Each point is reached from the start by the listed moves, each made 0, 1 or 2 times, or once backwards (-1), plus a little noise. Is the number of moves made odd or even? Then give how often each move was made.

Moves:
(1): [-30 -10  23  16 -27]
(2): [-32   4 -18 -44 -36]
Start: [ 10 -15 -35 -31  11]
Points:
[-51 -22 -28 -63 -51] -> even (1, 1)
[-17 -23 -15 -23 -18] -> odd (1, 0)
[  6  -6 -76 -95   0] -> even (-1, 1)

Moves:
(1): [  1  16  12  -9  -2  18  -2 -24 -12  -4]
(2): [ -8  19   0  21  -2   0   7 -12  -4   3]
(3): [ -7   6  -2   3  -2   0  18   8 -11   4]
(4): [-19  -6  14   8   7 -15  -4  -9  13 -31]
(5): [-13   2 -14  -6  11   5 -14  16 -24   5]
(6): [16 11  1 20 29  4 -4  6 21 -5]
(7): [-13  31 -18  14   0 -12 -10  18  -3 -17]
(8): [ 20   2 -14   4  10  19 -16  -7 -10 -19]
Start: [ -3  -6  11 -12 -11  10  -8   8 -11  -3]
Points:
[  7  14  71  56  25  27  -1 -92  32 -74] -> odd (1, 2, 0, 2, -1, 1, -1, 1)
[-22   0 -16  49  95   0 -48  57  -3 -75] -> odd (-1, 0, 1, 2, 2, 2, 0, 1)
[ 17 -24 -14  14  19  14 -43   8  -6 -67] -> even (-1, 0, 0, 1, 0, 0, 0, 2)

Moves:
(1): [ 15 -21  -8  -6   1  -1  -9   9  10 -11  10   7 -14  -3  17]
(2): [-28 -11 -13  23  -1  -7  10  -8  11  -4  -5  11   0  22   2]
(3): [  4 -14  -5   4   7   6  -3   5   4 -10   1   0   3  -8   1]
(4): [ -4 -15  -5   7  -3  -1   0  -3 -10   9  10   3   3  -2  -3]
(5): [-8 -1 -3  3 -6  2  1  0  3 -3 -1 -1  7 -5 -5]
(6): [  7   9  -1  12  -7 -23  10  -3  -1 -10   1  -2   5  -6   0]
(7): [ 4 -2 -3  4  6 14 17  6  8 10  9  4  7  9 10]
(8): [ 11   9  16   0   2  -2  -3   6  -5   1   6 -13   1 -14  -1]
(9): [ 5 -4  6  8 -9 -3 -2  8  2 -3  2 -1  5  8 -4]
(10): [  6   1  -1 -12  16   5   4  13   2   2   4 -15   4  -6  -1]
(11): [ -4  -2 -11   7  -2  -1  -2  -1  10   4   9  14  -1  17   4]
(12): [  0  -3   4  -5  15  -3  -3  -3  13   3  -9 -10  -8  -1  -7]
(13): [  0   1 -15   1   2  17  13  -4   4 -12   5  10 -20 -12   1]
(14): [-11   5  11   4 -19 -23   0  12  -1  15  -6  24  -5  -8 -20]
Start: [ -1   9 -10  10   5  -2   1 -11  12   6   9 -16  -7  -9   9]
Points:
[-29 -13 -18  47  50 -33  32 -11  19  18  27 -56   1 -25   0] -> odd (0, 2, 0, 2, 0, 1, 0, 2, -1, 2, 0, 1, 0, 0)
[  1  -9   6 -13  39   9  -5  45  34  50   9  -9 -24 -58 -64] -> odd (-1, -1, 2, 1, 0, -1, 0, 0, 1, 2, 1, 2, 1, 2)
[ 28  28 -18 -30  91   7  15 -12  49 -16  -6 -95 -10 -29  19] -> even (0, 0, 0, -1, 0, 1, 0, 0, -1, 2, 0, 2, 0, -1)
[  0 -54 -55  40  61  53  33  12  68  23  60 -17  -2 -24  10] -> odd (0, 0, 2, 2, 2, 0, 2, 1, 0, 1, 2, 2, 1, 0)
[-30 -14 -34  31  -9  19  22  -3 -27 -10  19   4 -14 -93 -43] -> odd (-1, 0, 2, 2, 1, 0, -1, 0, 0, 1, -1, -1, 2, 1)
